Each row is a point. Examples show where two turns around zero, p and q, send a point. Where does a point land after both, in the order given? Backwards means that the second turn is done in reverse. Each puzzle has new turns, and all numbers are rounded.

Turn p:
[ 24  24 -23] -> [19 32 18]
[ 95 -17  -1] -> [ 61 -18  72]
[-54 -28   4] -> [-21 -23 -53]
[-33   4  -5] -> [-17   8 -28]
[-31  16  25] -> [-42   1  -9]
Turn q:
[42 36 31] -> [28 24 52]
[ 45 -49 -31] -> [ 12 -72  11]
[-31 -26   2] -> [-34  -6 -21]
[-50  -9  40] -> [-56  32  -8]
[-22  -7   2] -> [-18   5 -14]
[ 16  56 -44] -> [ 68  18 -19]
Where do these land?
p, then q: [52  8 34] -> [-43  14  44]
q, then p: [ -1  -2 -43] -> [43 -1 -2]
q, then p: [ 25 -31  -9] -> [  9 -39  -9]
q, then p backwards: [-76  25  18] -> [-58  52 -26]

Turn p:
[ -1 -79  59  -3 -34  62] -> [ 41 -83  27 -57 -41 -22]
[ 21   1   8 -18 -40 -10] -> [-11  18  16 -39  -3 -18]
[ 22  49 -16  90  89 -47] -> [ 29  64  13 112 -10  60]
[25 31 10 10 14 18] -> [16 20 -6 -8 -7 39]
[ 15  15 -35 -20 -10  34] -> [ 11  15 -47 -27   9  -3]
[-10 -48   8 -29  22 -19] -> [  9 -35  26   9  39 -24]
[-32  47  -2 -41 -19   1] -> [-58   2 -26 -24  18  17]
[ 10  31 -16  17   5 -34] -> [-14  44   4  25   2   7]
[-51 -47 -16  -7 -26  -5] -> [-24 -44  -8   9  -5 -56]
Turn q:
[ 49 -31 -63   2  34 -19] -> [ 47  33 -25  56 -41 -12]
[ 78  67  15 -37  14  42] -> [  4  42  61  14 -15  91]
[-30 -25  42  53  17 -38] -> [ 20 -51  -3   8  55 -42]
[-11  -1 -23  43 -65  -7] -> [-31 -16  30  -6 -32 -60]
[-36  54  25 -35  -8  42] -> [-60  13   8 -37  25  47]
[ -7 -38  28 -12  19   1] -> [ 26 -29 -28 -13  11  14]
[-20 -21 -27 -42 -23 -48] -> [ 20  37 -30 -43 -12 -39]
[-33  27  -5   9  49  24] -> [-35   6 -24  32  39  22]
[  9 -32  10  18 -36   4] -> [  8 -36  11 -13 -28 -19]
Where do these land?
q, then p: [ 18 -23  35 -32 -14 -12] -> [ 24   4   4 -45  28  -3]
q, then p: [-46  22  20  20   0 -15] -> [ -7 -23  10  40  35  10]
q, then p: [ -6  12   6 -30  40  19] -> [ 19  -5 -48   3  -2  20]
q, then p backwards: [  8 -94 -33  37  32  15] -> [-49 -41 -44  53  23  57]
p, then q: [-27  27 -97  11   4 -16] -> [-36  47   1  60  15 -63]
p, then q: [ 46  27  81  15 -27 -22] -> [-23 -25  34 -68  15  61]
p, then q: [  7  29 -13 -20 -34  31] -> [-19  45 -21 -19 -18   6]
